Rows are points. Each copy is the shape, with its points in the same order, turned, moved and blurred by noise. Is it also mirrored, or only turned?

Shape:
[7 -4]
[-37 -22]
[52 30]
[-8 -4]
[-38 -6]
[29 51]
[-19 -2]
[7 57]
Copy 1:
[6 10]
[37 -26]
[-43 41]
[4 -4]
[31 -30]
[-50 9]
[14 -19]
[-51 -15]
Copy 1 is: only turned
Copy 2, 8 rows:
[7 -11]
[34 -46]
[-38 32]
[6 -24]
[14 -52]
[-53 8]
[5 -35]
[-55 -22]
Copy 2 is: only turned
Copy 3:
[10 -8]
[-37 -2]
[64 -5]
[-2 0]
[-30 13]
[57 26]
[-11 5]
[41 44]
Copy 3 is: only turned

Shape:
[-17 -3 28]
[-8 -2 24]
[38 11 -33]
[-29 2 19]
[1 56 -31]
[41 -4 9]
[-19 65 7]
Copy 1 (7 x 3):
[5 -4 44]
[6 -1 35]
[9 45 -25]
[-12 -7 42]
[-43 51 4]
[36 31 9]
[-48 46 49]
Copy 1 is: only turned
Copy 2, 7 rows:
[-14 -1 -42]
[-8 9 -36]
[-7 28 40]
[-19 -12 -36]
[-55 1 28]
[8 48 -6]
[-71 0 -11]
Copy 2 is: mirrored
Copy 3, 7 rows:
[6 -27 30]
[9 -34 22]
[-40 9 -14]
[14 -23 37]
[-61 14 39]
[-23 -25 -17]
[-46 -21 64]
Copy 3 is: mirrored
Copy 4, 7 rows:
[17 24 15]
[12 18 19]
[-20 -49 19]
[29 23 3]
[37 -56 12]
[-24 -9 44]
[68 -28 27]
Copy 4 is: only turned

Shape, 8 rows:
[-28 -18 -37 29]
[58 58 18 -37]
[17 1 -22 -47]
[17 -9 29 34]
[26 -7 27 -40]
[10 -4 -9 38]
[3 -46 -1 -7]
[45 -7 -22 14]
Copy 1, 8 rows:
[-21 -11 -39 -38]
[9 -22 71 46]
[-26 27 39 -3]
[47 -24 2 -25]
[27 23 41 4]
[8 -27 -10 -36]
[10 32 4 -47]
[-4 -24 30 -38]
Copy 1 is: mirrored
Copy 2 (8 x 4):
[-57 -3 -21 24]
[81 34 -1 0]
[22 -16 25 25]
[-2 -2 -64 2]
[41 -35 -15 1]
[-19 11 -49 25]
[-11 -44 -25 24]
[14 12 -35 52]
Copy 2 is: mirrored
Copy 3, 8 rows:
[1 -7 -59 12]
[-75 22 56 -23]
[-61 -29 6 17]
[17 2 9 -30]
[-30 -26 44 5]
[0 4 -25 -26]
[-2 -48 -7 4]
[-35 -17 -13 -43]
Copy 3 is: only turned
Copy 4, 8 rows:
[-24 -26 20 -45]
[50 47 29 56]
[26 -25 9 32]
[-41 37 18 3]
[1 10 -11 52]
[-29 12 36 -17]
[-39 -22 0 15]
[-17 0 55 20]
Copy 4 is: mirrored
